Each row is a point. A path goes straight from each point to the next, and from the last back to the first. The post is the endless flat space through its rows: a point in 2 columns, a line in 3, a plane in 4, and so on, so that a path can go around it. How many times does the path go around the post? Going back the other way cancels.

Post (1 x 2)
[[-3 -1]]
Path (23 x 2)
[[  6  13]
 [ 39  -1]
 [ 31 -15]
 [ 28  40]
 [-17  20]
 [-52 -21]
 [  3 -18]
 [ 25  -8]
 [ 12  17]
 [ 53   7]
 [  6 -18]
 [-21 -56]
 [ 41 -17]
 [ 22  22]
 [-16  17]
 [-50  -7]
 [ -4 -25]
 [ 48 -14]
 [  8  22]
 [-13  19]
 [-60  -7]
 [-12 -40]
 [ 36 -15]]
Times around: 3

Post (3 x 4)
[[ 15  -8 -12  41]
 [ -4   5 -12 -40]
 [  5  15  -3   0]]
Path (22 x 4)
[[ -2   8 -29  23]
 [-15 -12 -11  31]
 [  6   1   9  -2]
 [ 12  14  -2  -6]
 [ 16  12 -25  -3]
 [ 37 -19  -9  47]
 [  7  -5   4 -30]
 [ -3  10   0  20]
 [-22   7 -11 -16]
 [  8  17  18  22]
 [  0  18   6 -60]
 [ 21  -7 -20  19]
 [ -2 -22 -38 -13]
 [-25  20  -5  -2]
 [  7  12  23  52]
 [ 14 -32 -23  -5]
 [ 17  -2 -25  27]
 [ -7  40  -7  22]
 [-19 -26 -23 -13]
 [  8   9  19  -3]
 [ 17  -6  -7  15]
 [  6 -10 -35 -38]]
Times around: 3

Post (7 x 8)
[[  1   9  -1   7  -2   9   3 -13]
 [-25  18   8  15 -15 -12  16   4]
 [-14  -3  18 -15  -4 -34 -11   4]
 [  5 -13   1  -6   2   6   8  -8]
 [ -8  -7  -7   2  -8  -2   7 -20]
 [ 10   9 -11   6   3   8  17  -7]
 [ -1  10 -15 -17  -2  33   7   6]]
Path (24 x 8)
[[ -7  13  -5  -1   0  -1 -14   9]
 [  3  14  -8   4  13   7  -2 -18]
 [ 13  31  -4  -4  10 -17 -10  10]
 [ 12 -10   5 -15   1 -19  11  13]
 [  8   8  -5  -3  -4   1   9  -4]
 [ -8   2   0  -5  -8  12  -4  10]
 [ 22  36  16   5  18 -38 -21   2]
 [-24  19  15   1  -8  -3   2 -10]
 [ 12  -7  11  -4   2  -5  18  -4]
 [-12  -4 -11  -6 -21  -6   1   2]
 [ -4   8  -1  24   3  12  10  -7]
 [ 19  -2   6 -21  25 -19   5  -3]
 [-26   5  -3  -5 -23   2  13  -8]
 [ -2  25 -22  10 -18 -16  -1  -2]
 [-10  35   6  22  -2  10 -17   2]
 [-60   1  17   8 -27   2   8 -11]
 [-45  12  14  -1 -18  20  14  -8]
 [ -6 -16   8  -7   5 -20   2 -31]
 [  6 -23  12  -1  -2  13  31  -8]
 [-10  20  -7   3 -19   1  -5  -9]
 [-18   8 -34 -14 -14  21   6   3]
 [-20 -18  20 -23   6  -1  -1  -7]
 [ -7  10  24 -18   1 -32  -2   2]
 [ -2  21 -11  12 -13 -10  23   3]]
Times around: 4

Post (11 x 12)
[[  6  -8   4  -2 -17  -5  34  -4   9   2  14  21]
 [  4  -1 -15 -17   8   6 -13   4   0 -10 -13   8]
 [-11   3   4  14  -2 -21  32  -6  13  -9  10  -8]
 [ -2  -8  15  -8   0  24 -14 -15   7   2   4   0]
 [  1  -5 -18   1 -18 -18   6   5  16 -25  14  15]
 [ 14   5   0   3   6 -38  22 -32  11  -3   3  11]
 [-39  17  15  -1  21  12  23 -10   8  14  10   3]
 [ 17  26  12   1  23  -2  -4 -18   2  10  -1   2]
 [-44   9  -1  13 -20   9   9  14  -8 -14   3  -6]
 [ -2 -18  12   1 -13   7   3  -1  -4  22  16   7]
 [-30  -3  15   6   4  21 -24  -2  18  13 -24   2]]
Path (29 x 12)
[[-21  -3   5  23 -27 -12  30  10  12  25  10  18]
 [-15   6  13  15 -29  13  -2 -22   4   6  -3   6]
 [ 13   7   0  20   8  16  -3  -2  16   4   2  -3]
 [-21  24 -21  10 -18  -9  13  29 -20   7  11   2]
 [  1  18  16   0  -7  -9  51 -13  -1   5  14   6]
 [  3  -3  19   1  -3  17  -3   5  23   1   5  15]
 [  8 -50  -3  11 -37  -6  -1  16  -9  -2  18   8]
 [-29  22  14  -3  12  14  24 -35  -1   2  16  13]
 [  8  24   1 -10   4   8 -25 -32  -8  -9  -2   0]
 [ 17 -24  21 -23  -9  30 -17 -30  50   6  -9   4]
 [ 20 -17  -4  -9  -4  11 -18 -21  13  -6 -12   6]
 [ -8  27  -8  28  15 -39  12 -13  20  -7  -8  30]
 [  3  12  19  10  13  -7 -10  -6  -5   6   7  14]
 [-60  -3  -3  -3  -5  -2   0  31   1   6  -1  -5]
 [-10  -7  -1 -19  -8  28  -8  -1 -10  13   7  -6]
 [ -8  -7  14   6  -5  -2  22 -37  32  -7 -12   8]
 [ 11  -1 -29  -3  11 -24   8  -3  -8 -24  -7  26]
 [ 34  -9  -2   0  23  -4   4  27  11  -2  11   8]
 [ 40 -29  39 -16  -8  12 -22 -19  37  23  27  -1]
 [-13  24 -11   3 -14 -17  18  -4 -10 -16 -14   7]
 [-15  -9 -12  -3  -8  12   1  16   2  -3 -11   5]
 [-37  12  -1  19   8   9  14 -19  11 -28  -1   0]
 [ -4  21  -6  -7  39  -4  12  -8  -6  -5   2  -7]
 [-30  18   2  22   4 -20  22 -12   3   6  21  -1]
 [  7 -21  11  -2 -10   2   7 -24  21  -1 -12  -9]
 [-39  23  28  23 -18  -9  23  -3   6  13   0 -10]
 [-32   3  10 -19  32  -2 -31  -4  23  24 -10  20]
 [-11 -13   2  -1  11 -16   5 -20  18  -6   8  13]
 [ 23   9   0   5   9  -8  -3 -20   3  22  -7  30]]
Times around: 0
